Every row gives one point. Each table stands for the endless flat space through its points: a line for two points, a plane for three, and so on. The two share one point or none. Which?

First (3 x 4):
-.08  .35  .46  -.15
-.18  .05  .01  .15
-.32  .29  .22  -.18
Second (2 x 4):
-.24  .04  .17  -.15
-.24  .28  .17  .09
They share: no point

First (5 x 8):
-.36  .24  .21  -.14  -.09  .05  -.48  .07
.43  .27  .36  -.43  .08  -.01  -.13  .18
-.52  .10  .09  -.12  -.19  .21  -.36  .15
-.44  .35  .33  -.06  .00  .05  -.55  .14
-.16  .34  .41  -.27  -.16  .18  -.24  .34
Second (3 x 8):
-.10  .23  .21  -.32  .03  .08  -.26  .06
-.08  .31  .29  -.38  .00  .04  -.19  .00
.04  .31  .49  -.22  -.16  -.08  .01  .04
They share: -.09  .15  .18  -.22  .02  .09  -.28  .13

First (5 x 11):
-.20  -.05  -.03  .12  .37  .49  -.48  -.08  -.12  -.02  .12
-.16  -.29  -.25  .17  .31  .26  -.35  .27  .02  -.05  .27
-.37  -.15  .07  .18  .52  -.04  -.27  -.02  -.05  -.31  .14
.15  -.27  -.45  .12  .16  .42  -.37  .48  -.13  .51  .36
-.12  -.23  -.21  .23  .23  .56  -.41  .15  -.08  .05  .21
Second (4 x 11):
.20  -.36  -.14  .24  -.11  .29  -.20  -.07  -.13  .22  .33
-.07  -.33  .07  .30  .13  .32  -.35  .17  -.10  .37  .18
-.40  -.15  .22  .23  .36  .40  -.43  .41  .02  .48  .06
-.37  -.26  .05  .36  .46  .34  -.50  .34  -.12  .28  .10
They share: no point

First (4 x 14):
.46  -.23  -.27  .11  .29  .18  .23  -.43  -.17  -.43  -.18  -.31  -.05  .39
.27  -.33  -.12  .12  .10  -.01  .46  -.27  -.25  .09  -.40  -.35  -.26  .46
.24  -.13  -.22  -.29  .34  .31  .17  -.03  -.31  -.59  -.11  -.22  -.21  .07
.41  -.24  -.35  -.08  .23  .34  .14  -.25  -.31  -.42  -.12  -.37  -.25  .29
Second (2 x 14):
.51  -.07  -.16  .22  .52  .40  .53  -.03  -.13  -.38  -.11  -.19  -.21  .37
.23  -.27  -.20  -.14  .16  .08  .21  -.27  -.29  -.30  -.27  -.31  -.17  .25
They share: .30  -.22  -.19  -.05  .25  .16  .29  -.21  -.25  -.32  -.23  -.28  -.18  .28
